Each row is a point. Each copy is the shape, with its points in the same order, stretched, turned, moved and blurred by noise. Say if it was mirrored as well.

Shape, 7 rows:
[[ 28 -42   9]
 [-63  -9 -18]
 [-38 -55  29]
 [-35  41  17]
 [ 42 -57 -52]
 [ 39 -46 -19]
 [-12 -25 -75]]
Copy 1 (7 x 3):
[[-20  27 -52]
 [-40 -64  11]
 [-71 -10  -7]
 [ 10 -17  38]
 [ -6   0 -91]
 [-10  24 -65]
 [ -1 -59 -60]]
Copy 1 is: mirrored
Copy 2:
[[ 38  -6  -2]
 [-34 -53  18]
 [ 23 -43  52]
 [-48  20  11]
 [ 43 -35 -42]
 [ 46 -17 -19]
 [ -6 -57 -41]]
Copy 2 is: only turned

Shape (12 x 6):
[[-20  65  56  16  13 -15]
 [  1   3  72  54 -60 -15]
 [ -7  31   5   2  15  -2]
 [ 33   3 -20  -6  19  -1]
 [-23  -9   1   3  14  61]
 [-13  41 -38  -9 -22  12]
 [ 18 -10  20 -12  -5  56]
 [  2  70  23  32 -55  32]
 [-62 -32  27 -11 -22 -13]
 [ 28 -26 -17  44 -14  57]
 [ 17 -52 -20   5   5  22]
 [-22  62  11 -13  10  13]]
Copy 1:
[[-48 -11 -15  52  25  10]
 [ 26 -33  18  54  23  53]
 [-26  13 -16  -3  11  -4]
 [  4  36 -15 -23  14 -30]
 [-19  -5 -28 -45  46  19]
 [-39  42  -5 -28 -24  17]
 [ -3   4   2 -31  60   9]
 [-36  27  10  25  19  60]
 [ -4 -54   5 -14 -10   9]
 [ 37  31 -33 -39  51  37]
 [ 35   4 -21 -47  24  -6]
 [-61  16 -12   3  12  -1]]
Copy 1 is: only turned
Copy 2, 12 rows:
[[ -9  75 -47 -24 -14  37]
 [-61  64 -17  60 -78  -8]
 [ 23  24 -23 -12   0  16]
 [ 31 -22 -20  18  23   4]
 [ 25  17  56  -9   9  -5]
 [ 69   2  -7  -6 -25  43]
 [ -6  -5  46  24  11  24]
 [ 30  62   2  38 -39  73]
 [-32  12   8 -34 -79 -34]
 [ 30   2  54  71   9 -29]
 [ 11 -34  32  31   3 -47]
 [ 36  38 -18 -35  -2  57]]
Copy 2 is: mirrored
Copy 3, 12 rows:
[[-23  20  55  75  44  -2]
 [ -9  29  65 -35  76 -19]
 [ -7   5  10  53  -5  -4]
 [ 20 -24   2  30 -47 -21]
 [ 28  10 -21  26  -3  52]
 [-21  50  -9  31 -40  -4]
 [ 35  -7  23   5 -29  49]
 [  4  95  62  13  14  -6]
 [-58 -22 -18  -6  32  36]
 [ 73  26 -16 -24  -9   3]
 [ 35 -38 -32 -19 -30   8]
 [-23  30  24  74 -10  14]]
Copy 3 is: mirrored
Copy 4, 12 rows:
[[-81  35   9 -22  52 -30]
 [-68  -7   3  81  68  -6]
 [-23  22   7 -38  15  -6]
 [ 18 -18   6 -44  -9 -10]
 [ -2  21  47 -44  11  58]
 [ 13  53  23 -13 -25  -3]
 [ -8 -16  56 -27 -11  24]
 [-30  48  78  28  27 -23]
 [-53  11 -48  31   9  55]
 [ 47   3  58  -7  31  36]
 [ 32 -25   1 -21  -2  45]
 [-39  44  29 -46  -1 -12]]
Copy 4 is: only turned
